Each point is reached from the start by the listed moves, each made once or not at all, plus a little noise. Is the number of moves made odd or even? Then give how often each move was made.

Moves:
(1): [50 19]
(2): [-29  70]
Start: [20 -7]
Points:
[-9 63] -> odd (0, 1)
[21 -5] -> even (0, 0)
[66 12] -> odd (1, 0)

Moves:
(1): [ 33  13   7  19   6   2  -2  -8 -26 -13  -6]
(2): [ -1  33  -9   6  -8  -5 -23  14  15  -3   7]
(3): [ -2  13  24 -32  10   5   5  26 -17  -9 -22]
(4): [-21  -2  11  20  -6  -7  -3  18  -2   2   2]
(5): [ -2  -5  -6   1  24  -3  -1  -2   1  -8 -14]
(6): [-3  2  4 15  7 36 -4 -5 15  1 -2]
(7): [ -5  29 -15   5 -10  -8  44 -10   1  -1   3]
(8): [ 10  -7 -25   5   1   3  15  36 -10 -16   0]
(9): [14 -4 11 13 -1 -9  9 -6 39  0 -8]
(10): [ 9  3 -4 12 21 -8 14 13 -1 30 -3]
(11): [  8 -10  19   1  22  -2  20  10  -4 -17  31]
Start: [-17  14  15 -19 -16  -5  -3  17 -14  11  -8]
Points:
[-29  63  33  -9  22 -23 -13  84 -18  20 -39] -> odd (0, 1, 1, 1, 1, 0, 0, 0, 0, 1, 0)
[-10  74  26 -27  42 -27  58  65 -22   4  -9] -> even (0, 1, 1, 0, 1, 0, 1, 0, 0, 1, 1)
[ 13   6  47 -34  15  -9  49  79 -10 -29  -9] -> even (0, 0, 1, 0, 0, 0, 0, 1, 1, 0, 1)
[ -9  95  10  20 -15  22  27  92 -35 -28 -25] -> odd (1, 1, 1, 1, 0, 1, 1, 1, 0, 0, 0)
[ 37  51  53   0  54 -25  81  38 -21 -11 -29] -> odd (1, 0, 1, 0, 1, 0, 1, 0, 1, 1, 1)
